Rows are points. Two turns around zero, p and q, are shown by what they do to some points. Where does a point land after both, in the order given? Backwards means that the second turn is done in reverse. Each puzzle has new turns, and all numbers are rounded.

Turn p:
[ -2 -17] -> [-13 -11]
[-17  18] -> [ 0 25]
[-23  26] -> [ 2 35]
[ 42 -27] -> [ 11 -49]
Turn q:
[-48   1] -> [-47  -9]
[-3 -2] -> [-3 -3]
[18 21] -> [13 24]
[ 33 -20] -> [ 36 -13]
Where do these land?
q, then p backwards: [-25  48] -> [-54   6]
q, then p: [11  3] -> [11 -3]
p, then q: [  1 -31] -> [-16 -27]
p, then q backwards: [ 13 -19] -> [ -9 -21]

Turn p:
[-12  -8   2 -14] -> [-16  -8  -3  -9]
[ 4 -4 21 15] -> [-2  9 23  8]
[-12  -5 -33 -18] -> [ -4 -22 -32  -4]
[-24  13 -15 -15] -> [-16   3 -30  -6]
[12 -2 14 25] -> [10  9 22 16]
[32  6 12  8] -> [27  9 20 -5]
Turn q:
[-29  23  -3 -10] -> [-24  10   6  27]
[ 47 -12  -7  21] -> [ 45   5  -6 -27]
[ 7 -4 13 -3] -> [  0  -5   9 -12]
[ -8 -18  -8 -11] -> [-13  -7 -18  -6]
[-26   2   3   8] -> [-10 -13   1  22]
[10  8  3 -5] -> [ 2 10  8 -6]
Where do these land?
p, then q backwards: [ 9 -7  8 13] -> [-1 13 10 10]
p, then q: [18 -7  3  1] -> [  3  -3   8 -17]
p, then q backwards: [-48  -4  -8 -13] -> [-33 -16 -13 -33]
q, then p backwards: [27  2 10 -8] -> [ 17  10  18 -15]
p, then q: [ 23  -2 -13   2] -> [ 14   3  -3 -22]
p, then q: [-29  18   0   5] -> [-2 10 -5 33]

Turn p:
[ 25 -12   3  23  21   0] -> [33  4 22  8  6  8]
[ -5   9   1 -13  18  -1] -> [-8  6 -2  4 21 -5]
[ -6  20   2  23  15 -21] -> [-1 23  5 32 -2  8]
[-12 -30 -22  -8 -28  23] -> [  4 -42 -23 -19 -14   2]
[ -8 -12   3  10 -48  -9] -> [-12 -14  -2  -8 -48   0]
[-12  25  23 -11   9  12] -> [-25  19   2 -10  18  13]
[ -8 -13   8  -7  11 -31] -> [-12  -7  19  22   2 -19]
[ 23  24  -4 -17  27  11] -> [ 13  28  -6 -11  33  -9]
[  3 -10 -15   0 -26  17] -> [  9 -16 -17 -19 -18   3]
Turn q:
[  3  -4 -26  14  21   9] -> [-10   8 -24  14  11  20]
[-38   9   5  -4   6   0] -> [-23  21   7 -22  -2  -7]
[ 21 -13  14  14  -5 -12] -> [ 13 -13  -3  21   1 -20]
[ 22  24   8   8 -15 -10] -> [ 33   2  -5   1 -19  -7]
[21  5 17  2 -2 14] -> [22  4 15 15  2  2]
[ 12  -6   7   5 -31   4] -> [  8 -17  13  13 -23  -4]
[-41 -15 -24 -38  27  -5] -> [-42  -5  -4 -41  31  15]
Where do these land?
q, then p: [ 20   0 -28   0  14  25] -> [ 23  -4 -14 -12  14  30]
p, then q backwards: [  4 -17  33  18   5 -18] -> [ -3  -7  21  -9 -22  32]
q, then p: [  2  -6   0 -16   6  43] -> [ -6   5  14 -17  18  36]
q, then p backwards: [33 -5 15 13 -9 -4] -> [  9 -18 -23  14  12 -17]
q, then p: [-13  22 -13   9  -1 -19] -> [ -5   3 -28  -5  -7 -20]
p, then q: [-18  27 -19   7 -11 -17] -> [-12  10 -22  -1 -32  10]
p, then q: [-15 -16  26 -38   8   0] -> [-26   4   9 -20  29 -25]
p, then q: [-15  -5 -15   6 -11 -11] -> [-14  -9  -9  11 -16  -1]
